Each row is a point. The points of each table are mixes of a few directions, plus a little noise. Count the directions of each table, and those that both share. Where both have some left over, give the other angles between the two spaces (their principal angles), to ten degrees, smallest first.

First:
array([[-30, -24,  27],
       [-12, -10,  11],
       [ 60,  47, -52],
       [-10,  -8,   9],
       [ 21,  17, -18],
       [-29, -22,  25]])
Second (5 x 3):
array([[  2,  25,  11],
       [ 29,   1, -36],
       [-37, -44,  24],
       [-13,  39,  38],
       [ 19, -20, -36]])
Directions: first 1, second 2, shared 1

First (8 x 8):
array([[-15,   0,  17,  10,  25, -37,  -1,  31],
       [ 13,   0,  21,  36, -12, -20,   7,   1],
       [ -2,   0, -44, -55,  -9,  60,  -8, -30],
       [ 11,   0,  21,  34, -10, -21,   6,   2],
       [ -7,   0, -21, -32,   5,  25,  -6,  -7],
       [  3,   0,  -3,  -1,  -5,   6,   0,  -6],
       [ -3,   0,  10,  10,   6, -16,   1,  11],
       [  0,   0,  -2,  -3,  -1,   4,   0,  -2]])
Second (7 x 8):
array([[  8,  11,  38,  13,  17, -16, -28,   9],
       [-22,  13,  -3, -29,   0,   8,   1,  40],
       [ 23, -19,  16,  12,  -2,  10,  -9,  12],
       [ 19,  -4, -10,  -4, -10, -11,  10,  12],
       [-25,   3,   4,  15,  18,   8,   1, -43],
       [-18,   9, -50, -23, -32,   8,  13, -12],
       [ 15, -13,   4,  17,   9,  -6,  13, -19]])
Directions: first 2, second 5, shared 0; angles 30, 40

First:
array([[ 24,  -1,   4,   7,   0,   7,  -8,  11,  -5,  -3,  25,  13],
       [  2,  -3,  11,  33, -10, -25,   4,  35,  14, -18,  31, -15],
       [ 24,  -2, -11,   2, -19,  31, -10,   8, -12,   4, -13, -32],
       [-17,  -1,  -3, -16,  30,   5,   6, -60,  -2,  16, -31,  43],
       [ 10, -17,   3,  39,  20,  -8,   9, -31,   7,  -4, -15,  11],
       [-31,  25,  -5, -58, -36,   7,   4,  14,   1, -12,  -5,  -6],
       [  6,  18,   7, -27, -17,   4, -11,  37,  -4,  -5,  49,  19],
       [ 15, -12,   4,   4,  40, -10, -10,  -2, -14,  22,  12,  18],
       [-45,   3,  -6,  26,  -1,  -5,   8, -19,  22,  19, -35, -35],
       [ 12,  -9,  -3, -10,  -8,  -6,   8,   7,  -8, -21, -17, -17]])
Second (10 x 12):
array([[-59, -19, -27,   4, -34, -10,  -4, -14, -44,  22, -12, -15],
       [ 37,   9,  31,  22,  -1, -14,   5,  13,  15, -19, -10,  14],
       [-17, -16,  -8,   8,  20,  22,  -8,   1, -20, -34,  22,   4],
       [-19,  -3, -18, -18,   0,   7,  -3,  -9,  -5,  17,   5,  -9],
       [ 10,  -9,  20,  36,   5,  -1,  -2,  12, -14, -45,   4,  14],
       [ -3,   6, -21, -40,  23,  23,  -3,  -9,  19,  20,  17, -10],
       [-15, -16,   7,  33,  -9,  -5,  -3,   6, -30, -30,  -1,   7],
       [ 21,  13,  19,  11, -27, -31,   9,   3,  14,  22, -28,   2],
       [ 20,   8,  10,  -2,   5,  -1,   2,   4,  16,  -1,  -1,   4],
       [ 25,  26, -12, -55,  18,  10,   5,  -9,  50,  48,   4, -11]])
Directions: first 6, second 3, shared 0; angles 30, 60, 90

First:
array([[  8,  -6,   7,  -9,   4,  17, -22,  -7, -15,  -3,  21,  13,   1,
          7,   8,  24,  16,  -8, -19,  15],
       [ 26,  14, -22, -22,  19, -32,  -4,  28, -16,  28,   2,  25,  34,
        -60,   1,  16,  15, -23,  39, -46],
       [ 11, -19,  24,   3, -15,   8,  17,  -6,  14, -11, -13, -30,  -3,
          6,  20, -11,   8,  12,  -9,  -7],
       [-11,  -9,  -8,  -6,   4,  -4, -13, -18, -15,   3,  19,  -1, -15,
         16,   1,  20,  -4,  11, -26,  14],
       [  4,   7,  -5,  -8,   0, -11,  -1,  -7, -19,   9,  13,   6,   2,
        -23,   6,  18,   4, -10,  -3, -13],
       [-33,  36, -17,  18, -11,   6,  17,   6,  21,  -7, -25, -13, -12,
         17, -45, -25, -50,  -1,  15,   2],
       [ -3, -10,  15,   0, -18,   3,  13, -27,  -8,  -6,   6, -29, -17,
          4,  17,  11,  -2,   9, -30,  -3],
       [  0,   2,   8,   4,   0,  31, -11,  12,  19, -14, -11,   1,   3,
         27, -14, -10,  -4,  -3,   3,  18],
       [  8,   5,   2,   7,   0, -23,   9,  -5, -21,  11,  15,  29,   8,
        -42,  22,  -2,  24, -15,  12,  -6],
       [ -9, -20,  -3,  12,  15,   5,  -6,  25,  41,  -9, -27,  -1,   0,
         47, -16, -42,  -8,  27,  18,  26]])
Second (11 x 20):
array([[  0,   4,  -7,  -7,  -2, -22,   0, -24, -37,  14,  30,  13,  -6,
        -32,  18,  28,  11,  -9, -17,  -8],
       [ 31, -26,  17,  -6,   7,   9,   5,  37,  40,  -7, -36, -19,  25,
          7,   9, -29,  18,  12,  30, -18],
       [  9,  16,  -4, -17,  -3,   0,  -7,  -9, -28,   8,  20,   5,   6,
        -30,   3,  38,   4, -23, -10, -21],
       [-24,  10,   8,  26, -14,   5,   5, -30, -16, -10,  21,  20, -23,
          8,   7,  -7,   0,  -4, -22,  39],
       [-12, -28, -27,  -4,  25, -43,  -4,   8,  11,  17,  -6,  -2,  -6,
         17,  -3, -16,  -6,  38,   8,   1],
       [-23,   7,   9,  29, -17,   8,  23,  -8,  21, -16, -18, -11, -17,
         22,  -9, -38, -19,  11,   1,  21],
       [  8,  -1,  35,  21, -18,  33,  10,  -1,  13, -22,  -7,   5,   2,
          7,  15, -24,  19, -11,   1,  22],
       [ -3,  20, -12, -11,   0,  20,  -7,  16,  15,  -3, -18, -17,   5,
         14, -35,   8, -30,  -7,   8, -14],
       [ 15,  -3,  15,  -2,  -7,   0,   5,  -9, -16,   1,  12,   7,   6,
        -27,  24,  10,  24, -13,  -5,  -8],
       [ 13, -10,  -6, -18,  16,  -6, -24,   0, -23,  11,  24,  23,   8,
        -11,  13,  29,  22,  -6,  -8,   0],
       [-13,  10, -29, -13,  12,  -3,  -8,  19,  20,   5, -21, -21,  -1,
         24, -41,   1, -40,  13,  11, -14]])
Directions: first 6, second 5, shared 5

First, 8 rows:
array([[ -1,  40,   5,  22, -15,  23, -16,  19,  -6,  -4,  25,  20,   7,
         -5, -33,  11,  11, -15, -18,  33,  -4,  21,  -5,  31,   2, -15,
         11,  21, -39, -21,  15,  -4],
       [ 15, -25,  25,   0, -15,  -7,   1,   8,  32, -22,  14,  -5, -15,
          7,   2,   3,   7, -17,  23,   0, -14,   4,  10, -20,  28, -17,
         42,  16,   0,  -4,  -6,  -3],
       [  3,   3,   3, -13,  10,  -2,   5, -11, -13, -21, -24, -20, -14,
         12,   9,   5,  15,  -9, -16,  15,  11, -33,  -9, -31,   3,   4,
         -9,  12, -11,  25,   1,   7],
       [-20, -16, -33,   1,  20,   4,  16,  -5, -10,  18,  -9,   6,  13,
         -8,   9, -20, -21,  25,  12, -32,  16,   1,  -4,  20, -27,  13,
        -24, -24,  33,  -4,  -6,  -1],
       [-24,  -6,  -1,   7,   7,  21,  21,  13,  -5,   0,   3,   6,  -2,
         -8, -13, -17,  -2,   8,  -1,  16,   9,  -8,   0,  19,  -7,   2,
         18,  -2,   5,   6,  -7,   8],
       [ 27, -11, -11,  -4,   1, -17, -13, -11,  13, -24,  -5, -11,  -4,
         15,  17,  12,   3, -16,  17, -30,   4,   1,  -8, -31,  10, -13,
        -11,  17,   2, -13,   9, -14],
       [-10,  -9, -17, -14,  10, -23,  -1, -20, -12,  55, -14,   3,  22,
        -14,  23,  -9, -27,  38,   2, -38,  -6,  10,  10,  15, -26,  30,
        -44, -52,  40,   7, -10,   3],
       [  8,  23,  29,   1, -18,   1, -14,   7,   0,  -1,   9,   0,  -6,
          0, -12,  15,  15, -14, -19,  35, -16,   2,   7,  -3,  17,  -4,
         17,  11, -30,   6,   3,   4]])
Second, 8 rows:
array([[  0,   2,  -1,  -2,  -1,   5,  -4,   2,  -4,   5,   4,   1,   3,
         -7,  -7,  -2,  -3,  -4,  -4,   4,   3,   5,  -2,  14,  -4,   2,
         -5,  -5,  -3,  -6,   4,   4],
       [ 15, -47,  25, -31,  12,   3,  15,  -7,   8, -52, -22, -44, -39,
         12,  11,  -6,  17, -38,   5,  20,  19, -49, -11, -46,  22,  -5,
         27,  19,  -4,  25,  -1,  21],
       [-16,  36, -20,  30, -12, -18,   7,   6,   5,  22,   8,  32,  20,
          8,   5,   9,  -1,  40,   7, -26, -20,  22,  16,  -6,  -2,   0,
         -9,   7,   9,   8, -14, -29],
       [ -3,   8,  -5,  11,  -2, -11,   4,  -2,   6,   3,  -3,   9,   4,
         11,  10,   5,   2,  17,   7, -13, -12,   3,   7, -15,   2,  -4,
          4,   4,   8,   4,  -7, -13],
       [  3, -11,   5,  -6,   2,  -1,   6,  -2,   3, -14,  -6, -11, -10,
          4,   4,  -1,   5,  -7,   2,   4,   4, -13,  -2, -15,   7,  -1,
          7,   7,   0,   9,  -2,   3],
       [ 25, -27,  16,  -7,  23,   4, -29, -28,   7,  11, -21,  -6,   0,
         18,  30,   5, -14,   2,   6,  -1, -27,   2, -12,   3, -17, -16,
         22, -39,  24, -56,  15,   7],
       [ -5,  -3,   1, -12,  -7,   9,  10,  12,  -7, -15,   9, -12,  -8,
        -16, -20,  -7,   7, -22,  -8,  15,  24, -10,  -2,   6,   8,   9,
         -9,  15, -18,  23,   0,  12],
       [-18,  41, -22,  16, -17,  10,  -8,  18, -18,  39,  32,  31,  31,
        -31, -34,  -2, -13,  12, -15,  -2,   7,  40,   6,  60, -17,  14,
        -37,  -9, -15,  -8,   5,  -5]])
Directions: first 5, second 3, shared 1; angles 50, 90

First (8 x 32):
array([[ -8,   3,   3,  -4,  -3,  -4,  19,  11, -17,   7,  -3,   3,   6,
         -1, -28,  13,   2,   4,  -4,   7, -12,  14,  31, -21,  -1,   3,
         14,  -1,   9, -20,  -2, -14],
       [  0,  -5,   8,  -6,  -9,  20,  -7,  11,  25,  -6,   5,  -6,   2,
         -6,  21, -22, -10, -10,   2,   5,  12,  -1, -12,  -1,   2,   6,
        -14,  -7, -20, -11, -10,   7],
       [  7,   5,   2,  -3,  11, -19,   7,  -4, -24,   6, -15,  19,  -8,
          7, -23,  13,   7,   9,  -4,  -3, -16,  14,  16,  10, -11,  -5,
         17,  -2,  18,   0,  10, -11],
       [ -6, -11,  -8,   9, -16,  34, -26,  -4,  53, -14,  30, -35,   9,
        -11,  60, -30, -13, -18,   9,  -2,  35, -36, -51,  -2,  21,   5,
        -39,   6, -36,  17, -15,  29],
       [ 10,   6,   2,  -3,  14, -22,   4,  -7, -26,   5, -18,  22, -11,
          8, -22,  12,   8,  10,  -3,  -5, -17,  14,  12,  17, -13,  -6,
         17,  -3,  19,   5,  13, -10],
       [  4,  -6,   9,  -7,  -9,  23, -14,  10,  33, -10,   6,  -8,   0,
         -6,  32, -29, -11, -13,   4,   3,  18,  -5, -23,   6,   1,   5,
        -20,  -8, -26,  -6, -11,  12],
       [  1,   5,   4,  -4,   6, -15,  15,   4, -26,   8, -12,  14,  -2,
          4, -31,  16,   6,   8,  -5,   2, -17,  18,  28,  -4,  -8,  -1,
         19,  -3,  17, -11,   6, -15],
       [ -7,   3, -21,  17,   5, -17,   2, -21, -18,   5,   9,  -9,   4,
          4, -10,  27,  11,   9,   1,  -8,  -4, -18,  -1,  -5,  10,  -7,
          6,  17,  18,  26,   9,   2]])
Second:
array([[ 17,   0,  16, -24,   0,  -7,   7,   2,  -1,   5, -14,  15, -12,
         -6, -14,   0,  13, -20,   8,  -1, -10,  14,   5,  -1,  15,  13,
        -13, -16,  -6, -13,  36, -15],
       [  4,   5, -16, -10,  -9,   9,  -8,  -9,  -9,   1,   0, -37,  -4,
          7,  -2,   0,  11,   1,  -2,   5,  26, -12,  23,  -2,  -2,   1,
         -8,  25,  -6,  12, -15,   5],
       [  4,   4,  -3, -11,  -3,   1,  -6,  -4,  -7,   1, -11, -26,  -7,
          4,   4,   6,   2,  -3,  -1,   6,  11,  -2,  14,   2,   5,   1,
         -7,  18,  -3,   2, -12,   5],
       [-13,  -3,   2,  14,  -1,   3,  -6,   6,   3,  -4,  -4,  -8,   8,
          0,  20,   0, -24,  16,  -8,   7,   0,   2,  -6,   1, -12, -11,
         10,   7,   3,  -3, -34,  14],
       [-28,   0,  20,  33,  14, -15,  -4,  16,  11, -10, -12,  15,   8,
         -4,  40,  15, -47,  21, -12,   7, -33,  13, -36,  11,  -4, -19,
         27,   0,  16, -18, -49,  26],
       [ -4, -28,  -7,  24, -11,  13,  -4,  -5,   6,   2,   8,  15,  29,
         -8,  11, -15, -23,  23,   3,   2,   9,  -3, -17, -10, -32, -15,
          1, -16,  -1,  18,   2,   1],
       [  8,  29,   4, -30,   9,   3,  16,  16,   1,  -4,  15,   5, -26,
         10, -36,  -7,  41, -32,  -2,  -8,  -3,   4,  30,   1,  23,  25,
          2,  -3,  -7, -27,  14, -18],
       [ 13,  -7, -16,   3,   2,  -7,   5, -22,  -3,   7,  19,  21,   3,
         -2, -23,   1,  28,  -7,  13, -19,   1, -16, -13,  -4,   7,   5,
        -11, -14,   2,  29,  57, -16]])
Directions: first 3, second 5, shared 1; angles 60, 70

First:
array([[ 11,   8,   1,  -2,  -4,   1,   9,   0,  -2,  -9,   1,  12,  15,
          1,  -5,   6,   0, -13,   2,   1,   5,  -9,  -7,   9,   7,   2,
          7,  -9,  -8,   0,   4,   6],
       [ -7, -29,   8, -12,  11,  -8,   0, -10,  11,  26,  -1, -12, -13,
        -21,   6,   4,   8,  26, -16, -13,  19,  -7,   5,   5,   2, -15,
        -14,  16,  25,   6, -26, -15],
       [-16,  12,   5, -13,  -4, -22,  35,  -5, -40,   9,   5,  60,   7,
         -8, -14,  36, -20,  -7, -23,   8,  48,  -3, -16,  40,  -1,   9,
        -10,  32, -12,   4, -15,  -7],
       [ -2,  18,  -8,  13,  -5,  12, -18,  10,   0, -17,  -2, -15,  -6,
         19,   3, -18,  -5, -14,  18,  11, -29,  19,   8, -23,  -8,  11,
          3, -13, -14,  -9,  24,  10],
       [-15,  22,  14,  -8,   9,  12, -32,  -9,  -4,   4, -17, -26, -31,
          1,  19, -23, -22, -24,   8,  14,  11,  46,  28, -24,  -6,  16,
        -44,   4, -15, -24,  16,   4],
       [-21,  10, -20,  22,  -7,  -1,  -8,  16, -16,  -9,   6,   1, -15,
         25,  -4,  -8,  -8,   9,   9,  12, -34,  21,   3, -17, -23,   9,
         10,  10,  -8,   0,  15,   1],
       [  5, -14, -14,  12,  -7,  -6,  16,  11,   3,  -5,  12,  11,  15,
          6, -12,   9,  15,  21,  -1,  -7, -21, -25, -15,   7,  -3, -10,
         33,  -2,  10,  16,  -6,  -2],
       [ 32,  -2,  -5,   8,  -7,  10,   5,   6,  22, -21,   4,  -6,  30,
          6,  -6,  -4,  20,  -8,  14,  -7, -26, -29, -12,  -2,  14,  -7,
         32, -34,   0,   6,  10,  12],
       [-12,  41,   0,   1,  -9,   0,   5,   3, -34, -15,  -3,  33,   1,
         15,  -5,   6, -28, -35,   5,  23,  13,  25,  -1,   7,  -7,  25,
        -12,   7, -34, -13,  21,  10],
       [ 22, -26,  20, -22,  13,   4,  -3, -18,  32,  17,  -7, -24,   6,
        -30,  11,  -1,  17,   6,  -9, -20,  25, -22,   4,   6,  23, -18,
        -12, -12,  22,   2, -21,  -5],
       [  3, -41,  -1,   0,  10,  -2,  -7,  -3,  29,  19,   3, -32,  -9,
        -14,   6,  -6,  24,  39,  -7, -20, -12, -17,   4,  -8,   1, -23,
          7,   2,  35,  13, -22, -13]])
Second (9 x 32):
array([[ 28,  41,   5,   1, -11,  19,  -4,   2,   1, -35,  -6,   6,  27,
         14,  -1,  -9,  -8, -54,  24,  13,  -8,   2,  -4,  -5,  15,  17,
          7, -38, -35, -15,  34,  25],
       [  0, -20, -14,  14,  -2,  -2,   1,   9,  11,   1,   9, -11,   0,
          6,  -4,  -2,  16,  28,   2,  -8, -29, -14,  -4,  -8,  -7, -12,
         23,  -1,  16,  13,  -6,  -5],
       [ 14,  15, -13,  20,  -9,  16, -14,  14,  11, -27,   1, -18,  10,
         23,  -1, -20,   7, -13,  25,   6, -45,   2,   0, -23,  -2,   6,
         24, -30, -13,  -4,  27,  15],
       [  7,   5,  14, -22,  -1, -14,  33, -13, -19,   8,   1,  46,  20,
        -19,  -9,  32,  -9, -15, -20,  -1,  54, -19, -16,  42,  16,   1,
         -9,  12,  -7,   3, -17,  -2],
       [-14, -39,   8,  -9,  18,  -5, -15, -11,  20,  34,  -4, -36, -29,
        -22,  14,  -7,  11,  39, -15, -17,   9,   3,  16,  -9,  -3, -18,
        -21,  20,  35,   5, -28, -19],
       [-32,  10,   2,  -3,   4,  -9,  -4,  -2, -26,  13,  -3,  11, -27,
          1,   3,   3, -22,   2, -10,  12,  18,  31,  11,   0, -16,  12,
        -27,  31,  -6,  -7,  -2,  -8],
       [ -4, -24, -19,  16,  -5, -10,  15,  13,   2,   2,  15,   7,   6,
          6, -12,   9,  17,  36,  -4, -10, -26, -22, -13,   4,  -9, -14,
         33,   7,  18,  19, -12,  -8],
       [  8,  23,  11,  -8,   0,  11, -12,  -6,   0, -10, -10,  -5,   1,
          1,   8, -10, -12, -32,   9,   9,  10,  16,   8,  -7,   7,  12,
        -18, -14, -19, -15,  17,  11],
       [ -6, -11,   6,  -8,   6,  -6,   2,  -6,   0,  14,  -2,  -1,  -8,
        -11,   3,   4,   0,  10, -10,  -4,  17,   0,   3,   5,   0,  -4,
        -11,  12,   9,   1, -13,  -8]])
Directions: first 4, second 4, shared 4

First, 9 rows:
array([[ 19,   1,  18,  10,  -9,  11,   8, -21,   5,  13,  16,  11,  20,
         14,  21, -12,   7, -22,  21,   7, -19,  -9,   3,   6,  -8,  -9,
        -10,  11,   6,  19,   2,   3],
       [ -5,   0,  -5,  -2,   2,  -3,  -2,   5,  -1,  -3,  -4,  -3,  -5,
         -3,  -5,   3,  -2,   6,  -5,  -2,   5,   2,  -1,  -1,   2,   2,
          3,  -3,  -1,  -5,  -1,  -1],
       [-19,   0, -19, -10,   9, -11,  -8,  21,  -5, -13, -16, -11, -19,
        -14, -21,  12,  -7,  23, -21,  -7,  19,  10,  -2,  -6,   8,   9,
         10, -11,  -6, -19,  -2,  -4],
       [ 47,   1,  45,  24, -22,  27,  19, -51,  12,  32,  38,  26,  46,
         33,  51, -28,  17, -54,  50,  17, -45, -23,   6,  13, -18, -21,
        -25,  27,  14,  46,   5,   9],
       [ -8,   0,  -8,  -4,   4,  -5,  -3,   9,  -2,  -6,  -7,  -5,  -8,
         -6,  -9,   5,  -3,   9,  -9,  -3,   8,   4,  -1,  -2,   3,   4,
          4,  -5,  -3,  -8,  -1,  -2],
       [ -1,   0,  -1,   0,   0,   0,   0,   1,   0,   0,  -1,   0,   0,
         -1,  -1,   0,   0,   1,  -1,   0,   0,   0,   0,   0,   0,   0,
          0,   0,   0,  -1,   0,   0],
       [  3,   0,   3,   2,  -1,   2,   1,  -4,   1,   2,   3,   2,   3,
          2,   4,  -2,   1,  -4,   3,   1,  -3,  -1,   0,   1,  -1,  -1,
         -2,   2,   1,   3,   0,   1],
       [-15,   0, -14,  -8,   7,  -8,  -6,  16,  -4, -10, -12,  -8, -15,
        -10, -16,   9,  -5,  17, -16,  -5,  14,   7,  -2,  -4,   6,   6,
          8,  -9,  -4, -14,  -1,  -3],
       [-21,   0, -20, -11,  10, -13,  -9,  23,  -6, -14, -17, -12, -21,
        -15, -23,  13,  -8,  24, -22,  -8,  20,  11,  -3,  -6,   8,   9,
         11, -12,  -6, -21,  -2,  -4]])
Second (10 x 32):
array([[ -4,  -7,   2,  -8,  -1,   2, -27, -24,  34,  22, -19,  15,   2,
         -9,  -7,   7,  11,  -2,  -9, -30, -19,   1, -27, -15,  12,  30,
         23,  35, -17,  17,  -4,  34],
       [  2,  -7,  -1,  16,  15,  -5,  -6,   9,   7, -10,  -3,  -2,   5,
          3,  -4,  -4,   0,   2,  -1,   7,  -4,   8,   7,   6,  -4, -10,
         12,   0,   1,   7,  -4,  12],
       [  1,  -4,  -4,  22,  14,  -3, -15,  -1,  23,   0, -13,   0,   4,
         -2, -16,   2,  -4,  -4,   3,   1,  -4,   6,  -3,   9,   7,  -5,
          3,  17,  -1,  13,   1,  22],
       [  1,  -8,   4,   7,  15,  -2, -10,   7,  -7,  -9,  -8,  -5,  -2,
          7,   8,  -5,   4,   2,   5,  21,  -5,   6,  16,   1, -12, -16,
          4,  -8,   4,  -3,  -4,  -1],
       [-16,  18, -11, -36, -47,  -1,  60,  -9, -21,  -2,  32,  22,  17,
        -12,  -1, -16,  12,  -1, -43, -50,   9, -40, -26, -29,   1,  43,
        -31, -10,  -2,   5, -11, -21],
       [  3,  -2,   4,  -5,   0,   1,   1,   5,  -9,  -3,   4,  -2,  -2,
          3,  10,  -1,   2,   4,   1,   4,  -1,   4,   6,  -1,  -6,  -3,
         10,  -9,   0,  -6,  -1,  -6],
       [  7,  -5,   6,  -3,   3,   0,  -4,   8,  -2,  -2,   6,  -2,  -1,
          4,  11,   2,   0,   8,   1,   1,  -3,  12,   4,   2,  -4,  -2,
         28,  -6,  -4,  -4,   0,   2],
       [  4,  -6,   4,   6,  12,  -1,  -7,   9,  -7,  -8,  -2,  -6,  -3,
          6,   8,  -2,   0,   4,   7,  17,  -2,   9,  14,   5,  -9, -15,
         10,  -9,   3,  -5,  -1,  -2],
       [ 11,  14,  -3,  19,   2,   6, -10,   2,  10,  13,  -1, -21, -17,
          0, -19,  25, -35,  -9,  43,  22,  24,  13,   2,  36,  27, -24,
        -23,   6,   7, -15,  30, -13],
       [ -9,   6,  -1, -19, -13,   2,  18,  -5, -28,  -3,   2,   2,  -3,
          1,  11,  -9,   9,  -3,  -6,   7,   4, -20,   7, -15, -12,   2,
        -35, -16,   8, -10,  -6, -27]])
Directions: first 1, second 5, shared 0; angles 80
